Every row gives one point. The ring and each string are closed loops that go straight from each point to the next, and from the last back to the first. Before rounding, they use only three directions, however many columns there are. How many times does the string pass through the ring? Passing back the other way cancels.

Ring (6 x 3):
11 -29 8
53 -10 -14
41 46 -36
9 54 -15
-15 36 5
-27 -4 14
String (23 x 3):
19 12 25
19 10 8
-24 40 -18
-51 48 -7
-56 32 18
-20 2 34
-35 -4 30
1 -18 35
17 -1 10
-2 6 -5
-17 -6 -4
-40 -27 -2
-7 -45 28
11 -34 30
13 -12 16
-18 8 -11
-32 12 -11
-1 13 -6
-60 27 -9
-52 27 9
-31 27 22
-47 50 5
-18 37 19
Times through: 3

Ring:
27 22 -3 24 10 -10 -31 11
16 32 -16 12 -10 -12 -36 -10
-2 27 -24 -3 -26 -6 -36 -21
-22 6 -27 -19 -36 7 -30 -18
-36 -18 -22 -28 -32 20 -21 -8
-44 -32 -10 -28 -15 30 -12 -1
-41 -32 10 -15 19 33 -4 2
-30 -26 20 -3 36 28 -4 6
0 -11 22 17 43 14 -11 19
20 3 12 26 32 1 -20 24
String:
-6 6 -10 -1 -6 5 -25 -4
-14 43 -20 -5 -19 -6 -36 -48
-15 35 -36 -16 -46 -6 -41 -41
-14 8 -36 -19 -49 2 -35 -13
-16 -2 -35 -21 -49 6 -32 -5
-11 -9 -16 -10 -19 10 -24 6
-18 5 -13 -10 -13 9 -25 -14
-32 28 -26 -21 -32 4 -33 -50
-24 19 -42 -26 -58 1 -38 -33
-8 1 -33 -15 -45 3 -33 0
-4 -3 -20 -6 -23 5 -28 8
-10 13 -10 -2 -6 3 -27 -14
0 60 -21 5 -16 -17 -42 -52
10 58 -18 12 -10 -19 -42 -41
33 48 -21 21 -16 -24 -44 -9
24 7 -15 14 -12 -7 -32 24
8 8 -6 10 1 0 -26 8
13 -8 -9 9 -5 3 -25 29
43 18 -6 31 6 -15 -33 31
42 5 -7 27 2 -11 -31 42
18 -5 -7 13 -1 1 -26 30
5 15 -1 12 10 0 -26 -3
16 35 -1 21 14 -11 -32 -13
32 54 -7 30 8 -23 -40 -17
4 23 -7 9 3 -4 -29 -11
3 9 -11 4 -7 0 -28 2
12 8 -22 3 -24 -4 -33 11
Times through: 3

Ring:
5 30 -17 -1 -11 -1 16 -17 -13 -10 0 -1
-4 36 -24 0 -9 -1 20 -21 -10 -9 3 5
-20 27 -21 8 -3 2 19 -11 1 -6 12 9
-25 11 -11 16 2 5 12 4 8 -5 16 6
-20 -17 18 22 7 6 -1 26 22 -2 26 8
-10 -20 35 19 6 3 -6 27 28 0 32 17
5 -14 40 11 1 0 -6 19 24 -1 30 21
14 -2 25 5 -5 -1 -1 8 8 -6 16 9
14 9 8 2 -9 -1 4 -2 -5 -9 6 -1
String (25 x 12):
12 54 -30 -12 -17 -6 25 -38 -22 -12 -5 6
-1 27 -29 4 -11 2 16 -14 -21 -13 -10 -17
-6 25 -31 6 -10 3 17 -12 -19 -13 -8 -17
-12 54 -40 -3 -10 -2 29 -34 -13 -9 3 11
-19 60 -34 -5 -7 -4 32 -37 -1 -4 16 32
-16 36 -12 2 -3 -2 20 -18 9 -2 22 30
-11 11 -2 10 -2 2 10 1 6 -5 15 8
-20 0 -13 19 0 7 8 11 -1 -9 5 -14
-33 -5 -15 25 5 10 8 18 5 -7 9 -13
-37 -7 -1 26 9 8 6 21 20 -2 25 7
-23 1 15 16 7 2 6 12 27 1 34 28
-12 -1 13 14 2 2 4 11 16 -3 23 14
-13 -18 12 22 3 7 -3 25 10 -6 14 -9
-15 -39 29 29 8 9 -12 43 20 -4 20 -10
-8 -29 57 19 10 2 -11 34 43 5 47 35
-1 -29 56 18 7 1 -12 33 37 3 41 27
1 -23 32 17 2 4 -8 27 16 -4 20 1
-3 -1 12 11 -2 2 2 10 8 -5 15 4
8 3 33 4 -2 -4 0 5 20 -1 30 30
20 5 42 -2 -4 -7 -1 1 20 -1 32 36
24 1 28 1 -8 -3 -2 4 4 -7 14 9
17 -4 8 7 -10 2 -1 8 -11 -12 -4 -20
4 1 0 10 -7 3 3 6 -6 -10 1 -13
6 22 4 -1 -7 -3 11 -11 2 -5 15 17
9 35 -6 -6 -11 -5 16 -22 -5 -7 10 17
Times through: 0

Ring:
-10 3 -20 -3 10 -8 -1 -21 12 -5 12 -13 4 -7
-11 2 -26 -10 22 15 12 -30 3 -8 28 -13 14 -16
-3 -6 -19 -17 29 32 18 -20 -6 -10 34 -9 14 -19
0 -18 -5 -19 22 29 15 2 -7 -12 26 0 1 -7
7 -26 12 -15 6 8 2 28 1 -10 6 6 -18 9
21 -22 26 -5 -5 -16 -18 43 13 -4 -18 0 -30 14
25 -13 25 2 -7 -28 -28 38 21 0 -27 -9 -29 10
15 -4 11 4 -5 -29 -25 18 22 0 -20 -13 -20 5
String, 31 rows:
-22 1 -37 -16 29 29 25 -42 -5 -12 44 -9 23 -20
-11 5 -35 -14 34 33 22 -43 -5 -10 42 -17 26 -28
14 8 -18 -9 36 33 8 -27 -1 -5 27 -27 22 -36
7 -2 -11 -9 23 18 5 -12 2 -6 19 -16 8 -18
-13 -10 -15 -12 13 7 10 -10 3 -10 21 -1 0 -1
-27 -12 -27 -17 16 15 21 -22 -2 -13 34 4 7 0
-19 -9 -30 -21 30 38 29 -30 -10 -14 46 -2 18 -16
6 -8 -15 -20 37 48 22 -17 -12 -11 38 -12 18 -27
21 -10 1 -14 29 34 7 2 -5 -7 20 -15 6 -22
23 -12 7 -13 25 28 3 11 -3 -7 13 -13 0 -17
23 -22 13 -19 25 37 8 22 -9 -10 17 -5 -5 -12
-6 -34 6 -24 10 21 16 24 -8 -15 21 16 -15 12
-21 -33 -1 -21 0 3 14 19 -2 -16 18 22 -19 24
-10 -22 -1 -13 2 -2 4 13 4 -11 10 8 -15 14
17 -17 14 -8 7 1 -8 25 7 -6 -3 -5 -16 2
39 -16 30 -5 8 1 -19 40 9 -2 -16 -13 -22 -4
31 -28 36 -8 -3 -9 -19 56 10 -5 -21 1 -35 14
18 -36 35 -10 -10 -15 -16 60 9 -7 -19 12 -41 26
-9 -32 12 -14 -9 -13 -1 34 7 -12 -1 18 -30 29
3 -19 6 -10 3 -3 -3 18 7 -8 3 2 -16 8
22 -18 18 -8 8 3 -10 29 6 -5 -5 -6 -17 0
27 -24 24 -12 10 10 -8 38 3 -6 -4 -3 -20 1
10 -32 16 -20 10 19 6 33 -4 -12 10 9 -18 8
-13 -32 -2 -25 12 23 20 15 -9 -16 27 16 -11 11
-28 -25 -16 -21 9 13 22 -3 -4 -16 30 16 -5 13
-11 -15 -9 -13 8 3 8 0 3 -10 16 3 -6 5
19 -7 3 -9 20 16 -2 6 3 -5 8 -15 -1 -15
21 -2 -8 -15 40 47 13 -13 -8 -7 30 -22 18 -35
21 -3 -1 -9 25 22 0 -2 2 -5 13 -20 5 -23
-1 -7 -12 -11 18 14 7 -9 2 -8 20 -9 4 -10
-22 -10 -22 -14 13 9 15 -17 1 -12 27 2 3 0
Times through: 1
String, 21 rows:
-6 -20 4 -9 -4 -15 -4 19 10 -8 -1 7 -21 18
16 -22 28 1 -17 -38 -28 48 22 -2 -31 2 -40 25
53 -8 45 12 -11 -40 -49 56 30 7 -51 -22 -38 5
35 -4 23 6 0 -22 -31 29 21 3 -27 -20 -21 -3
29 -1 16 5 3 -19 -27 20 20 2 -21 -21 -16 -6
7 -6 1 -3 6 -9 -10 6 13 -4 -2 -10 -9 -1
-18 -5 -16 -5 0 -18 -1 -10 13 -7 8 -2 -6 8
-28 3 -30 -3 4 -17 3 -30 14 -7 16 -5 3 3
-4 11 -24 -2 18 1 0 -31 11 -4 16 -21 13 -19
8 4 -13 -5 21 11 -1 -16 7 -4 14 -21 9 -21
-9 -7 -15 -10 14 7 7 -12 4 -9 19 -5 2 -5
-34 -7 -37 -18 19 19 27 -35 -4 -14 42 3 14 -4
-30 -8 -38 -22 28 35 33 -38 -10 -15 51 1 21 -13
10 -4 -18 -21 45 58 24 -23 -14 -10 44 -18 25 -36
23 -9 0 -16 34 41 9 0 -7 -7 23 -17 9 -27
3 -14 -2 -13 15 14 5 5 1 -9 15 -4 -4 -4
0 -17 -1 -13 11 9 5 8 2 -9 13 0 -7 1
-15 -29 -2 -20 5 9 14 15 -2 -14 19 15 -14 16
7 -35 20 -18 2 6 2 41 0 -11 3 13 -26 18
31 -26 33 -9 2 -2 -16 50 8 -5 -16 -2 -30 8
25 -12 17 -5 8 -2 -14 25 10 -3 -9 -11 -16 -3
Times through: 4

Ring:
-34 -10 -12 -4 -2 -1 3 0 5 -21 2 10 16 -5
-35 9 -17 3 2 -13 2 -9 -2 -20 0 17 6 -12
-29 17 -16 8 2 -15 -2 -17 -8 -11 -2 17 -3 -9
-5 23 -7 6 5 -12 1 -18 -11 3 -4 19 -13 -3
16 18 3 -2 7 -4 6 -11 -10 11 -5 20 -16 4
17 -4 8 -7 0 11 2 -6 -3 16 -3 6 -8 13
0 -29 8 -10 -10 23 -8 -4 5 14 0 -13 4 19
-22 -40 1 -9 -15 25 -11 -1 10 2 3 -18 15 16
-31 -27 -6 -8 -9 13 -4 1 9 -12 3 -5 18 5
String:
-49 19 -25 17 -2 -20 -12 -27 -10 -14 -2 10 -3 -13
-18 31 -15 7 9 -21 7 -15 -11 -12 -4 29 -8 -13
-15 38 -16 11 10 -25 4 -21 -15 -8 -5 30 -15 -14
-24 23 -15 16 -2 -14 -13 -31 -15 5 -4 8 -16 -4
-16 5 -7 5 -3 -2 -8 -18 -6 4 -2 4 -7 3
-4 11 -4 0 4 -4 3 -10 -6 1 -3 16 -6 0
9 20 -1 -2 9 -8 10 -8 -8 2 -4 25 -11 -1
36 37 5 -4 18 -13 19 -8 -15 11 -7 39 -24 -1
30 18 8 -2 7 0 5 -13 -12 22 -6 18 -22 10
0 -7 2 -1 -5 10 -8 -13 -4 14 -2 -3 -7 12
-8 -3 -2 -3 -1 4 0 -7 -1 1 -1 7 0 4
10 1 4 -8 3 5 7 -3 -2 6 -2 14 -4 7
30 -11 16 -15 1 18 7 2 0 19 -2 6 -6 18
7 -39 13 -11 -15 33 -13 -5 6 24 1 -23 3 28
-11 -52 10 -9 -23 37 -23 -8 10 21 2 -35 9 30
-18 -26 0 -4 -12 17 -12 -8 4 6 1 -13 6 13
-12 -18 0 -7 -6 13 -3 -3 4 1 1 -2 7 9
-8 -23 2 -12 -5 15 2 4 7 -2 2 0 11 9
-35 -60 1 -12 -22 34 -17 3 18 -2 6 -31 27 20
-47 -59 -4 -9 -24 31 -20 0 18 -6 6 -33 29 17
-29 -23 -6 -3 -11 12 -10 -7 5 -4 2 -9 11 7
-13 -2 -5 -5 1 1 5 -3 1 -7 0 12 5 0
-22 -1 -10 -10 6 -5 16 8 5 -26 2 25 16 -10
-33 1 -15 -7 6 -9 14 6 5 -32 2 25 18 -14
-51 -7 -20 1 -3 -6 0 -4 5 -28 3 9 18 -11
-41 -12 -14 3 -9 2 -11 -12 2 -10 1 -4 9 0
-22 2 -10 0 0 -4 1 -7 -1 -10 0 12 4 -3
-24 23 -16 2 10 -20 12 -6 -5 -23 -1 32 2 -16
-43 30 -26 12 7 -27 3 -17 -9 -26 -2 28 -1 -21
Times through: 5
String, 24 rows:
-17 8 -8 7 -3 -4 -8 -20 -8 4 -3 5 -8 1
-13 1 -6 0 -1 0 -1 -10 -3 -1 -1 8 -1 1
-3 31 -9 2 13 -19 13 -9 -10 -9 -4 34 -10 -11
-28 33 -20 12 7 -25 2 -21 -12 -14 -4 27 -9 -16
-48 6 -21 12 -6 -11 -13 -22 -5 -13 -1 3 2 -8
-47 -3 -19 7 -7 -6 -11 -16 -1 -15 1 1 8 -6
-44 7 -21 2 3 -15 6 -4 1 -30 1 21 13 -16
-29 5 -14 -5 6 -10 14 4 3 -28 1 25 14 -13
-13 0 -6 -5 3 -1 7 -2 1 -10 0 16 5 -2
-35 -24 -8 -2 -12 11 -11 -7 6 -7 2 -10 13 6
-42 -35 -9 -7 -13 15 -9 0 12 -14 4 -12 23 5
-36 -32 -8 -13 -7 13 4 11 15 -24 5 1 28 0
-12 -3 -5 -9 4 0 11 4 3 -14 1 18 9 -3
-18 -8 -6 -4 -2 3 0 -4 2 -7 0 6 6 2
-47 -27 -13 -1 -13 9 -12 -6 8 -14 3 -10 19 2
-48 -7 -19 -2 -1 -7 4 0 6 -32 3 14 21 -13
-35 16 -19 -1 9 -19 14 0 0 -32 0 31 11 -19
-22 23 -16 0 11 -19 15 -4 -5 -23 -1 34 3 -17
-45 24 -25 13 3 -23 -2 -20 -8 -21 -2 20 -1 -17
-41 14 -20 14 -4 -14 -13 -26 -9 -7 -2 6 -5 -8
-21 -2 -8 3 -5 1 -7 -14 -3 0 -1 2 -1 2
-6 14 -6 0 5 -8 6 -9 -6 -4 -3 20 -6 -3
1 35 -8 7 11 -19 7 -18 -15 0 -5 30 -18 -8
-11 26 -10 12 2 -14 -7 -27 -15 8 -5 13 -19 -2
Times through: 0

Ring (6 x 14):
23 2 15 -7 1 6 -12 6 1 -1 7 -18 6 10
24 6 10 -8 -7 10 -9 12 -1 -11 9 -17 2 -2
-2 3 -4 0 -10 8 -9 10 -4 -11 3 -9 -5 -14
-33 -6 -13 9 1 -3 -9 -2 -4 2 -8 1 -7 -11
-32 -12 -4 9 15 -10 -12 -12 0 17 -12 -1 0 8
-14 -9 5 4 15 -7 -14 -9 1 16 -7 -8 4 14
String (23 x 14):
3 1 4 -3 1 2 -4 2 0 -3 2 -8 1 1
12 5 6 -7 -3 4 1 6 1 -10 5 -8 2 0
-3 0 -1 1 -3 4 -11 5 -2 -4 1 -10 -2 -6
-2 2 -6 3 -13 11 -19 13 -5 -10 4 -14 -6 -18
18 9 1 -5 -18 16 -12 19 -4 -19 11 -17 -4 -18
30 10 12 -12 -9 10 1 13 1 -17 11 -13 3 -2
15 4 10 -7 0 3 0 4 1 -7 5 -9 4 5
9 1 6 -2 -3 7 -16 7 -2 -2 4 -16 1 -1
3 -1 5 0 0 4 -17 4 -1 1 2 -14 1 1
10 0 9 -5 3 1 -6 1 1 -1 2 -11 4 8
26 1 21 -10 8 1 -6 0 4 3 5 -16 10 20
10 -6 16 -1 13 -1 -20 -4 2 14 0 -18 8 20
-6 -9 8 4 12 -2 -25 -5 0 17 -4 -16 5 14
-3 -4 5 1 7 -1 -12 -2 0 7 -2 -10 3 8
5 -1 8 -4 6 -1 -3 -1 2 1 0 -7 4 9
-1 -4 6 0 6 -1 -12 -2 0 6 -1 -11 3 7
4 -6 10 2 9 1 -25 -1 0 13 -1 -19 5 13
23 -1 18 -5 6 5 -20 3 2 6 5 -22 8 15
38 6 22 -14 2 5 0 5 4 -6 10 -17 10 16
27 6 16 -12 1 4 3 5 3 -8 8 -12 7 10
37 9 16 -12 -8 12 -6 14 1 -14 13 -19 5 2
20 6 4 -3 -15 16 -20 18 -4 -13 10 -21 -2 -13
4 2 0 0 -8 9 -15 11 -3 -7 4 -14 -3 -10
Times through: 0
String:
-11 -2 -3 2 1 1 -8 1 -2 -1 -2 -6 -2 -4
-36 -7 -16 12 -1 0 -20 0 -6 5 -8 -4 -8 -15
-59 -12 -25 19 1 -4 -22 -4 -7 10 -15 2 -12 -20
-60 -13 -23 18 7 -9 -14 -10 -5 12 -17 7 -10 -13
-26 -6 -5 4 10 -9 1 -9 0 6 -9 4 -1 3
-30 -9 -5 6 13 -10 -2 -11 0 10 -11 3 0 6
-6 -3 3 -1 6 -3 -4 -3 1 3 -3 -4 2 6
-24 -9 -3 7 10 -5 -15 -7 -1 12 -8 -5 -1 4
-35 -14 -5 12 14 -8 -23 -11 -2 21 -12 -6 -1 6
-36 -18 -2 14 21 -11 -28 -15 -1 29 -15 -8 2 14
-6 -8 10 1 17 -7 -12 -10 3 16 -6 -9 7 20
12 -1 14 -7 10 -3 0 -4 4 3 1 -8 8 17
1 -3 7 -1 6 0 -11 -1 1 4 0 -11 3 8
0 -4 6 2 4 2 -20 1 -1 7 0 -15 2 5
9 -2 9 -2 2 4 -18 4 0 3 3 -17 3 6
29 3 16 -6 -3 11 -23 11 0 -1 9 -25 5 6
38 7 18 -12 -6 11 -10 13 1 -10 13 -22 6 6
40 10 19 -15 -5 9 3 11 3 -15 13 -15 7 7
13 3 8 -6 -2 5 -5 6 0 -7 5 -11 2 1
-2 -1 0 1 -3 5 -15 6 -2 -2 1 -11 -2 -5
0 2 -4 2 -11 10 -18 12 -5 -9 4 -14 -5 -15
-9 3 -12 5 -18 14 -21 17 -8 -13 4 -13 -10 -28
-2 4 -5 -1 -10 7 -4 10 -3 -13 3 -6 -5 -15
-2 2 -1 -2 -3 2 0 4 -1 -8 1 -4 -2 -5
Times through: 4

Ring (6 x 14):
19 3 23 2 11 -33 -15 -24 -6 29 -3 1 18 24
13 1 -17 20 31 -42 -15 6 21 17 -10 18 15 24
2 7 -31 16 20 -12 -2 28 24 -5 -9 18 -2 6
-4 15 -11 -3 -9 24 11 23 5 -18 -1 2 -16 -12
-7 12 19 -18 -27 33 10 10 -13 -10 8 -14 -22 -19
5 6 35 -14 -14 2 -4 -14 -18 13 6 -14 -3 0
String:
14 8 9 3 7 -16 -6 -10 -2 13 -3 4 10 15
24 6 2 14 25 -42 -14 -18 5 25 -9 13 26 32
16 -2 -28 29 46 -58 -21 10 31 22 -14 26 21 32
1 -2 -34 23 33 -35 -14 32 34 7 -10 21 1 12
0 3 -13 8 12 -12 -6 20 16 2 -4 8 -5 3
12 11 -18 13 18 -16 -2 8 13 2 -9 15 8 14
3 11 -46 21 25 -10 1 36 32 -13 -12 25 -2 6
-7 9 -42 14 14 5 4 46 29 -19 -7 17 -15 -7
-6 6 -18 5 5 3 0 31 16 -9 -2 6 -15 -8
5 13 2 -2 -4 8 5 5 -2 -4 -1 1 -4 0
1 11 0 -3 -5 9 4 11 1 -5 0 0 -8 -4
-4 6 -4 -1 -2 6 0 21 7 -5 0 1 -13 -7
7 17 18 -12 -17 19 9 -7 -16 -3 3 -7 -4 -2
-10 17 29 -28 -42 55 19 7 -24 -19 12 -22 -29 -28
-15 8 21 -21 -32 40 10 19 -13 -13 11 -19 -32 -28
-11 3 12 -11 -16 18 1 20 -2 -5 7 -11 -24 -18
5 10 25 -11 -14 8 1 -9 -14 6 4 -10 -4 -1
14 12 52 -21 -23 8 0 -35 -33 17 7 -19 5 6
10 3 53 -18 -17 -7 -9 -31 -27 26 8 -20 3 7
2 -2 19 -3 2 -17 -13 0 -1 18 3 -5 -3 4
5 3 8 1 5 -14 -8 2 2 11 -1 0 0 6
11 7 11 1 4 -13 -6 -7 -2 12 -2 1 6 11
6 0 -1 8 15 -26 -13 6 11 15 -3 6 3 11
Times through: 4
String (27 x 14):
9 19 -4 -1 -4 13 10 3 -2 -9 -4 5 0 3
5 24 -14 -2 -10 30 18 13 -1 -22 -4 6 -7 -6
-8 20 -20 -4 -14 39 19 33 6 -30 -1 3 -22 -19
-10 9 -13 -2 -6 19 6 32 10 -16 1 1 -22 -16
-13 12 -6 -10 -19 36 12 32 2 -22 4 -5 -28 -24
-10 20 22 -26 -42 60 22 11 -22 -24 10 -19 -29 -29
-8 16 31 -27 -40 49 16 4 -25 -15 11 -22 -26 -25
-12 9 33 -25 -36 39 9 8 -20 -8 13 -23 -28 -26
-8 2 12 -9 -11 9 -2 17 -1 0 6 -9 -19 -13
3 6 17 -7 -7 1 -3 -1 -6 7 3 -6 -5 0
11 9 29 -9 -9 -3 -3 -18 -16 14 3 -8 4 8
24 10 60 -17 -15 -12 -7 -51 -36 31 5 -17 18 20
13 2 41 -10 -5 -18 -12 -27 -18 27 4 -12 8 13
6 1 23 -4 0 -15 -11 -7 -5 18 2 -6 0 7
1 3 3 0 3 -7 -5 10 5 6 0 0 -6 1
15 10 35 -10 -9 -6 -3 -27 -20 18 3 -9 9 12
15 11 55 -21 -22 3 -2 -38 -34 21 8 -20 6 8
-3 5 44 -22 -28 17 0 -9 -23 8 11 -23 -15 -12
-11 2 12 -11 -15 16 0 20 -2 -3 7 -11 -23 -17
0 7 5 -3 -4 4 0 9 0 1 1 -2 -8 -3
7 15 20 -12 -16 17 7 -8 -16 -1 3 -8 -4 -2
-1 20 17 -18 -29 40 17 3 -18 -16 5 -12 -16 -16
-12 20 -5 -15 -29 55 23 30 -5 -33 5 -7 -31 -29
-11 12 -18 -2 -9 28 11 37 11 -23 0 2 -24 -19
-12 8 -26 4 0 17 6 43 19 -19 -2 7 -23 -16
-6 17 -31 4 -2 26 14 37 15 -27 -4 10 -18 -13
3 20 -20 2 -3 21 14 19 6 -20 -5 9 -7 -4
Times through: 3

Ring, 7 rows:
-2 5 3 -5 1 -2 -5 -1 3 -11 4 2 8 6
4 -4 32 11 13 2 -27 3 -1 17 12 8 16 15
8 -5 33 19 15 0 -31 4 -4 26 13 10 14 10
8 1 15 21 14 -2 -30 5 -3 17 9 10 6 3
3 9 -8 13 8 -2 -19 3 0 -3 2 7 -2 -2
-2 14 -26 -3 -3 -6 1 -2 3 -24 -3 1 -5 -7
-4 13 -21 -10 -6 -7 8 -3 4 -27 -2 -1 -2 -5
String, 30 rows:
2 6 1 8 7 -2 -17 2 1 -2 4 6 3 3
1 11 -9 14 14 4 -29 4 4 -9 0 8 -2 6
0 13 -15 10 12 4 -25 3 5 -16 -2 7 -4 5
1 8 -4 7 9 1 -19 2 3 -8 2 6 2 5
0 9 -9 1 1 -5 -5 -1 1 -11 2 3 1 -3
-1 12 -23 -8 -11 -13 15 -4 1 -21 -1 -2 -3 -14
-6 18 -39 -18 -15 -11 23 -6 5 -41 -7 -5 -7 -14
-7 16 -28 -15 -8 -6 12 -4 7 -37 -5 -2 -3 -4
-3 8 -4 -2 5 1 -11 0 5 -16 1 3 4 7
0 6 -1 1 3 -3 -8 0 2 -8 3 3 5 3
0 8 -10 -5 -6 -10 7 -3 0 -12 2 0 2 -8
-3 7 -5 -10 -7 -8 9 -4 2 -16 2 -1 5 -3
-2 -1 28 0 12 7 -22 1 5 0 9 6 17 23
1 -3 34 9 18 9 -34 4 3 11 11 9 17 25
2 0 20 10 13 3 -26 3 1 7 8 8 11 13
2 3 6 4 4 -4 -10 0 0 0 6 4 7 2
3 -1 18 4 4 -5 -10 0 -2 8 9 5 11 4
5 -4 26 8 7 -4 -16 1 -3 16 12 6 14 7
3 2 8 4 2 -7 -7 0 -2 4 7 4 7 -1
4 1 13 10 8 -2 -18 2 -1 8 8 7 8 5
9 -9 49 29 28 9 -54 8 -3 37 16 15 19 24
12 -11 54 34 30 8 -57 9 -5 46 18 17 19 22
11 -6 34 26 18 -1 -36 6 -6 34 14 12 13 7
6 3 3 8 1 -10 -6 0 -4 7 7 4 4 -8
3 5 0 5 2 -7 -7 0 -1 0 5 4 4 -4
6 1 17 21 17 2 -35 5 -1 16 8 11 7 9
10 -1 26 37 31 9 -60 10 -2 29 10 17 7 16
7 5 5 25 17 1 -36 6 -2 12 5 11 1 3
4 9 -13 9 2 -8 -9 1 -1 -5 2 5 -3 -9
2 9 -13 0 -4 -11 3 -2 -1 -10 2 2 -1 -11
Times through: 0
